Each row of a before or after table is a point. One or more steps were done to the points. Then noise was added and the rows were shuffled. The steps act on columns, c1 being the first. Write out the steps. A step turns or swaps two columns, mirrors them in a line or flattens them onto one, adds a multiple of one to another, or multiplies or shifts one. Angles are multiples of 10 degrees, from the lower column toward the higher: turns from -170 to 170, lines from 10 to 170 but not 90. Use the fewest steps. Two steps may share a column if one is a turn and the other turns, adds or multiplies; they go together, in the order done. Otherwise the lowest column goes first.

Before (14 x 3):
[[ 19   4  -2]
 [-16  -9  25]
 [ 38 -16 -86]
 [ 11  18 -14]
 [-70   8 -19]
 [  8 -21   5]
 [ 15 -53  25]
 [ 17 -78 -23]
 [-68 -31 -14]
 [ 44 -22  26]
 [  0  -8 -87]
 [ 11 -11   1]
 [ 36 -22  25]
 [-24 -49 -21]]
After (14 x 3):
[[  3  13  12]
 [-15  30 -69]
 [ 29  53  15]
 [-89   8   3]
 [ -5  -5  20]
 [ 23   9 -16]
 [ 26  23  36]
 [-88  17  36]
 [-16 -22   9]
 [-22  48 -25]
 [ 26  23  42]
 [-21  78  19]
 [-20  -6 -69]
 [  5  17   9]]
Steps: swap c1 and c3; multiply c2 by -1

Before (11 x 8):
[[ -18  -48    3    8   -1  -25    3   18]
 [ -29   40   17  -15   22  -41   -1    6]
 [ -42   -8    4    7   40  -26  -95    1]
 [  26   28  -30    6  -11   12  -21    2]
 [  14    1  -18  -74   26  -26   22    9]
 [  44    0   24    1   53   86    0  -21]
 [  44   -1  -12  -28  -10   -4 -115    1]
 [ -47   -4  -33  -10  -11  -23    9    3]
 [  32   -2   40   22   -9   25  -38    7]
 [ -52  -12   37  -63    5  -31   31  -23]
 [  46   14  -30  -15    7  -32   38  -43]]
After (11 x 8):
[[-30  13 -32 -36   8   3  53 -43]
 [ 24  28 -30  12  -9  -1  23   1]
 [121  -2 -14 -12 -11  24  24   0]
 [-17  -6 -32 -26 -10   0 -46   4]
 [ 88  -6   4 -23  41 -14 -57   0]
 [ 10  -1  25  81  53  28  41 -22]
 [-39 -13  37 -51   4  45 -46 -23]
 [ 42  -3  40  32 -10 -15  26   8]
 [ -5 -49   4 -24  -3 -17 -18  18]
 [-21   1 -17 -50  27  57  16   9]
 [ -4  42  15 -42  23   2 -31   6]]
Steps: turn c1 and c7 by 80 degrees; turn c4 and c6 by -70 degrees
